Rows are points. Two turns around zero, p and q, are shown by what they do to some points. Where does a point land after both, in the order given? Backwards means that the second turn is done in reverse. Each puzzle has new turns, and all numbers are rounded.
In the rows, zero is written as 128.

Turn p:
[ 96 141] => [ 94 124]
[101  93] => [121  84]
[147 114] => [151 125]
[168 164] => [146 179]
Turn q:
[172 161] => [180 110]
[100 121] => [106 147]
[112 101] => [ 97 126]
Where do these land?
q, then p backwards: [147 133] => [135 110]
p, then q: [103 145] => [113 154]
q, then p backwards: [165  80] => [84 87]
p, then q: [ 98 154] => [113 165]

Turn p:
[128 103 127] => [147 124 144]
[115  75  89] => [166  80 156]
[137 103 102] => [157 105 129]
[137 153 186] => [104 187 129]
[107 159 121] => [ 93 117 118]
[143 175 141] => [101 152  92]
Turn q:
[148 103 117] => [106 108 144]
[ 83 169  91] => [116 179  80]
[104 113 187] => [177 144 169]
[152 127 138] => [135 103 131]
[154 128 108] => [108 105 117]
Where do these land?
p, then q backwards: [139 155 141] => [111 140 104]
q, then p: [145 141  98] => [128  93 140]
p, then q backwards: [147  76 166] => [ 86 114 178]
q, then p backwards: [ 80 140 107] => [153 152 169]

Turn p:
[160 161  80  95] => [134  95  68 101]
[ 94 146 133 139] => [111 125 157 105]
[ 94 149 133 116] => [121 104 154 106]
[150 101 154 166] => [138 179 134 153]
[151 120  80 129] => [106 126  79 134]
[146 141 126 129] => [139 134 113 117]
[101  78 190 121] => [147 132 191 181]
Turn q:
[159  91  83 122] => [142  95 111  75]
[127 173 168 138] => [132 176 148 160]
[ 86 147 170 123] => [ 97 144 140 179]
[148 104  83  98] => [125 108  93  81]
[119 121 169 135] => [109 133 163 145]
[130 131  95 152] => [163 112 114 127]
Where do these land?
p, then q: [116 138  85 113] => [110  89 107 130]
p, then q: [ 98 106 129  89] => [122  92 168 129]
p, then q: [121 126 155 158] => [126 164 138 145]
q, then p: [155 168 171 157] => [175 155 138  83]
p, then q: [ 89 108 174  99] => [117 129 197 127]
q, then p: [143 132  80 131] => [130 112  82 142]
p, then q backwards: [175 118 103 149] => [119 171 105  99]

Turn p:
[106 140 100 115 139  82] => [125 100 101  97 114  94]
[ 93 121 125 131 125  47] => [113  87  94 120  70  91]
[168  78 149 126 155 152] => [122 120 157 126 128 198]
[140 127 131 113 140 144] => [130 131 147 116 140 139]
[138 151 165 129 153 128] => [149 106 167 141 130 122]
[187 143 137 112  50 170] => [171 225 144 133 119 147]
[ 99 140 121 149 109 160] => [113 150 115 158 157 111]
[ 97 135 148 114 150 168] => [ 98 126 165 138 163 116]
[123 118  77 163 132 100] => [132 106  63 123 131 132]
Turn q:
[120 160 134  66 143 168] => [145 140 165  78 178 130]
[ 74 112 100 117 152 130] => [127 119 105 149 184 149]
[137 176 150 164 129 109] => [170 161 114 129  90 121]
[126  91 146 175  84 124] => [ 80 149 120 166  88 130]
[141 123  96 122 100  74] => [121 101  98 141 120  72]
[155 110 120 163 112 104] => [113 112 108 144  84 118]
[145 171 126 116 155 171] => [157 138 138  72 133 153]
[126  79 152 102 148 144] => [108 104 175 146 145 151]
Where do these land?
p, then q: [131 151 148 147 167 157] => [142 111 151 150 103 167]
p, then q: [103 144 102 138  74 114] => [148 125  74 121 129  91]
p, then q: [ 99 139 163 143 165 120] => [113 121 137 182 111 144]
p, then q backwards: [110 133  92 142 147  73] => [158 132  69 135 129 101]
q, then p backwards: [126  88  70 103 104 126] => [ 68 115  98 134 166 125]
q, then p: [140  96 117 151 128 124] => [101 144 105 144 130 134]
p, then q: [178 135 167  96 133 210] => [183 172 193 102 105 168]
p, then q: [170 149 159 113 100  98] => [116 144 149 105  84  86]
q, then p: [ 95 117 135 119 133 132] => [132 104 134 143 151 130]

Turn p:
[131 136 146 121  79 120 140 128] => [106 142 129 115  98 159 131 147]
[167 125  91 154 124  77 117 156] => [142 106 107 133 111  94  90 183]
[148 115 133 109 120 126 122  93] => [150 137 150  96 120 132 137 132]
[109 140 174 144  72 148  70  99] => [ 91 107 137  74  80 159 117  79]
[131 140 156  98 152  84 104 143] => [114 159 134 105 156 113  79 133]
[130  74  90 101 144 133 146 141] => [177 116 115 137 171 147 142 154]
[142 124  95 138 123  89 136 119] => [140 125 110 117 119 100 132 168]
[ 94 136 142 160 187 119 164 146] => [ 88 124 130 169 178  89 144 124]
[126 136 188 139 130 210 171 127] => [ 99 130 190 178 123 171 166  85]
[102 153  65 117 149 175 111 128] => [172 133  78 157 125 117 144  76]
Turn q:
[163 128  68 117 144  99 148 105] => [128  87 113  88 169 166 137 142]
[145 109 126 143  93  87 142 108] => [130  83 125 116 153  90 116 131]
[123 171 155 169 136 156 164 186] => [194 158 143 181 127 129 162 107]
[118 100 156 107 126 149  94 173] => [139 176 139 120  92 119  87 119]
[132 105 171 100 161 131  86 120] => [ 87 170 167 104 115 122 111 122]
[125 136  91 174 125 139 146 106] => [130  92 115 169 152 150 133 144]
[ 87 123 132 115 148 156 160 109] => [119 116 145 142  82 147 155 151]
[166 106 152  79  76 119  78  93] => [ 73 118 112  82 119  91  86  77]
[ 94 173 100 148 143 116 135 152] => [153 151  96 150 143 138 165 160]
Where do these land?
p, then q: [128 150 142 133 145 117 112 103] => [108 128 121 108 129 102 148 135]
p, then q: [ 97  90 112 168 107 175 159 139] => [156  77 164 160 105 154 104 150]
q, then p: [109 136 137 149 143  68 111 145] => [115 157 119 156 151  96  89 149]
p, then q: [144 110 153 131 133  76  95 122] => [117 175 125  83 110 114 115 135]
p, then q backwards: [129 129 151  89 127 138 113 112] => [158 126 135 109 153 135 118 151]
q, then p: [ 78 122 109 108 152 117 167 139] => [129 134 126 169 116 176 112 163]
q, then p: [126 165  52 118  61 122 105 108] => [203  99  60 133 142 108 159 136]
q, then p: [115 132 179  94 114 164 148 174] => [114 153 148  98  57 138 137 152]
p, then q: [212 148 119 177 118 136 144  99] => [164 112 133 127 137  41 100  95]
q, then p: [114  90 116  99 150 140 173 113] => [127 119 145 130 131 199 122 135]
q, then p: [153 137 138 143 158 157  82 155] => [115 142 140 135 102  95 126  70]

Turn p:
[110 141 141 129 140 102 140 126 117] => [117 122 126 110 131 140 147 142 105]
[108 132 154 154 115 126 133 145 134] => [127  96 123 125 127 155 110 133 115]
[154 125 148 114 127 137 118 105 128] => [146 131 114 147 121  99 133 121 115]
[110 128 145 137 141 116 118 133 122] => [125 121 122 133 131 147 135 150 116]
[156 110  97 115 115 128 132 154 129] => [134 123 146 122 143 108 129 116 172]
[109 140 133 146 145 129 118 145 119] => [117 129 119 127 142 151 117 152 123]
[125 140 142 148 161 125 145 109 129] => [107 135  92 124 127 140 141 124 108]
[127  95  93 100 121 141 133 138 141] => [115 134 163 142 117 115 132 115 167]
[132 122  92 116 114 122 116 147 158] => [138 137 163 135 145 138 127 106 156]
[163 147 124  92 106 162 134  98 118] => [140 151 132 125 117  67 108 106 115]
[115 128 138 157 122 120 120 107 112] => [143 129 108 116 106 148 126 143 118]
Turn q:
[120 131 112 145 109 136 133 116 129] => [145 117 122 117 115 138 139 115 119]
[116 119 141 102 126 104 154 128 137] => [122 124 124 137 164 117 151 144 120]
[116 105 124 151 137 148 121 122 118] => [154 113 137 137 119 146 113 126 141]
[115 132 152  95 122 137 106 126 124] => [124 132 114 128 144  99 124 119 161]
[115 133 116 110 127 130 110 139 128] => [113 131 125 123 129 132 137 119 153]
[134 137 121 111 130 110 225 119 125] => [128 129 124 178 150 125 179 135  60]
[140 128 128 135 118 145 110 148 116] => [122 131 141 120 121 129 107 103 134]
[145 136 150 142 141 130 110 132 166] => [139 163 140 104 124 118 111 151 130]
[174 128 113 117 123 125 122 114 134] => [112 149  98 121 127 141 107 125 106]
[125 132 139 155 120 115 116 114 113] => [135 101 128 114 110 116 115 136 122]
[123 114 117 138 120 118 107 145 120] => [116 110 140 111 129 144 118 123 139]
[116 140 124 135 164 137 122 133 127] => [128 138 142 145 104 131 131 143 147]
Where do these land?
q, then p: [143 133 111 115 148 112 134 128 160] => [101 132 138 112 149 128 101 135 121]
q, then p: [142 140 140 124 126 108 100 143 117] => [132 128 159 140 125 146 139 145 114]
p, then q: [106 151 150 135 138 140 100 143 101] => [ 99 127 164 131 115 135 112 110 152]
p, then q backwards: [114 104 144 156 130 157 120 152 119] => [130 105 122 128 158 116 104 107 101]
q, then p backwards: [118  89 127 136 142 141 137 146 104] => [117 118 133 128 113 132 108 160 161]
q, then p: [141 117 139 111 142 127 145 108 143] => [121 140 114 113 157 135 123 136 143]
p, then q backwards: [ 98 125 125 136 102 117 154 125 131] => [127 133 104 162 117 119 114 144 120]
p, then q backwards: [124 141 151 142 108 150 131 149 104] => [146 109 149 146 126 106 108 110 113]
q, then p: [141 135 118  98 124 130 111 119 147] => [114 159 147 119 140 136 123 116 123]
p, then q: [113 113 127 151 102 125 147  97 135] => [143 123  95 115 143 127 126  92 121]
p, then q: [152 141 101 123 139 111 137 107 149] => [133 139  98 147 111 115 149 143 109]
p, then q backwards: [145 147 103 109 134 118 120 119 128] => [129 137 144 115 119 142 136 143 157]
